Rows are points. The last column is the point's height on a tilted bowl or saddle (a function of degree 2), plus a little noise. Count its main directions that bend up, bend down and stay straight.

Points (18 x 4):
[[-18 -21  35  17]
 [-58 -75   5  10]
 [ 22 -11  41 -10]
 [ 46  24 -56  55]
 [ 27  13  10 -20]
 [ 39  -1   1 -20]
 [ -7  -5  -4 -10]
 [-25  30 -78  36]
 [ 39  29  43 -68]
 [ 18  11  29 -26]
 [ 12 -34   9  -2]
 [ 77 -40  -1 -66]
 [-55  14   0 -47]
 [-43  56 -10 -41]
 [ 16  66 -15  20]
 [-11  18  13 -23]
 [ 19 -49 -11 -25]
 [-40 -28   4 -13]]
Directions: 1 up, 2 down, 0 straight

Points (18 x 4):
[[ 42   8 -13  24]
 [ 30  41 -20  24]
 [-41  -2   4  24]
 [ 54  45 -20  42]
 [ 23  -7 -32  14]
 [ 65 -50  14  66]
 [ 35  46  47  56]
 [-51  -9  17  34]
 [-33  50   5  23]
 [-21  18  36  29]
 [ 10 -47  17  23]
 [  2  68  15  17]
 [ 37  55   1  29]
 [ 15  26 -54  39]
 [  2 -59 -16   3]
 [ 37  27   3  26]
 [-10  14  18  16]
 [-59 -27 -43  55]]
Directions: 2 up, 0 down, 1 straight

Points (22 x 5):
[[-21  53  18  43 -37]
 [ 22   9  -5 -29 -24]
 [-30 -28  25 -32 -34]
 [-40  -4  46  39 -14]
 [-22  25 -45 -11 -22]
 [ 52  41  11  17 -32]
 [-11  15 -25  -9 -15]
 [ 13  33  23  27 -24]
 [  7  35 -95  31 -34]
 [ 30  22   2   2 -18]
 [-32  50  -4  16 -29]
 [ 29   1  30   5 -29]
 [ 31   1 -17  18 -18]
 [ 79 -13  10 -24 -66]
 [ 54 -10  38 -21 -58]
 [ -5 -27  -4 -23 -30]
 [-51  44 -66  18 -50]
 [ 29 -47   2 -10 -50]
 [ 31  54 -53   2 -13]
 [ 27 -20   5  11 -26]
 [ 16  -8  36 -37 -44]
 [-10   6  -4  15 -11]]
Directions: 0 up, 3 down, 1 straight

Points (23 x 5):
[[-52  23 -44 -29 -31]
 [ 18  26 -61  33 -34]
 [-38  24 -12  53 -23]
 [ 19 -32   3  -7 -13]
 [ 49 -10  10 -16 -27]
 [  5 -22 -42  57 -37]
 [  7  62   9  26 -25]
 [  3 -43 -29 -41 -22]
 [ 26  36 -36 -55 -42]
 [-72   7  52  19 -38]
 [-40  -3  20 -11  -9]
 [  5  15  44  92 -61]
 [  8  29  16  -3 -10]
 [  8  68  12  47 -34]
 [-31  13  -9   8  -7]
 [-27  -6 -61 -12 -28]
 [ 24 -49 -15  74 -60]
 [ 55  -6  74  14 -68]
 [-12  20 -13  -8  -6]
 [  1  43  -4   0 -12]
 [-10  13  16  14  -7]
 [-20  -4 -33  -6 -10]
 [ 80  12 -13  29 -56]]
Directions: 0 up, 4 down, 0 straight

Points (43 x 7):
[[-33  40  -4 -27 -33  -9 -18]
 [ 25 -15 -20  -9 -46  17 -35]
 [-38 -27 -36  28  21   5 -23]
 [ -8 -10   2   7 -25 -31 -24]
 [ 29  11   6  -4 -18  14 -17]
 [-23  49 -19 -34 -24   5 -18]
 [-11  32  26 -61  -8  15 -18]
 [-21 -18  26  47  84 -31 -63]
 [ 15 -42  28  62 -17  11 -54]
 [ 46 -55  32 -45  26   7 -41]
 [-42  10 -68  -3 -24   0 -38]
 [ 12 -32  -1 -21  11  21 -14]
 [ -9  48 -32  30  34 -16 -26]
 [-54 -24 -29  19 -18 -34 -35]
 [-17  31 -10  12  38   4 -10]
 [ -7  11   1 -17  -7 -11  -9]
 [-40 -34 -30  -2  -6   0 -21]
 [ -5 -22 -20  46  -6  -2 -31]
 [ -1 -15   6  -6   1 -62 -34]
 [  1 -42  16 -48 -26 -11 -32]
 [-63  28 -34 -21  57  14 -17]
 [-44 -19  55   0  23  -9 -28]
 [ 39   4 -47  19 -27   9 -44]
 [-64  -4 -19  -1 -27 -16 -24]
 [ 52 -10   6  12   0  -7 -30]
 [-25 -58 -32  22 -42 -23 -58]
 [  1  31  21  10 -16 -58 -37]
 [-32  25 -39   0  42 -18 -16]
 [-46   5  11  35 -31  70 -36]
 [-58  17 -39  -9 -32   4 -26]
 [  5 -45 -26  -7  26 -22 -28]
 [  1 -23 -47  10 -16 -15 -34]
 [ -3 -24  -9   8   0  95 -37]
 [ 59 -23  -7 -43   1 -14 -37]
 [-27  -2 -30  29 -33  -2 -30]
 [ 15 -85 -52   1 -29 -23 -80]
 [ -4  15   5   9  26  -3  -9]
 [-72  10 -52 -22  -7 -24 -30]
 [ -3  45 -27  51  15 -23 -36]
 [  9  26 -24 -13 -36   0 -23]
 [-16 -35  -4 -26  -8 -28 -23]
 [-30  29 -56 -27 -21   5 -28]
 [ 17 -47   8  70   3  31 -54]]
Directions: 0 up, 6 down, 0 straight
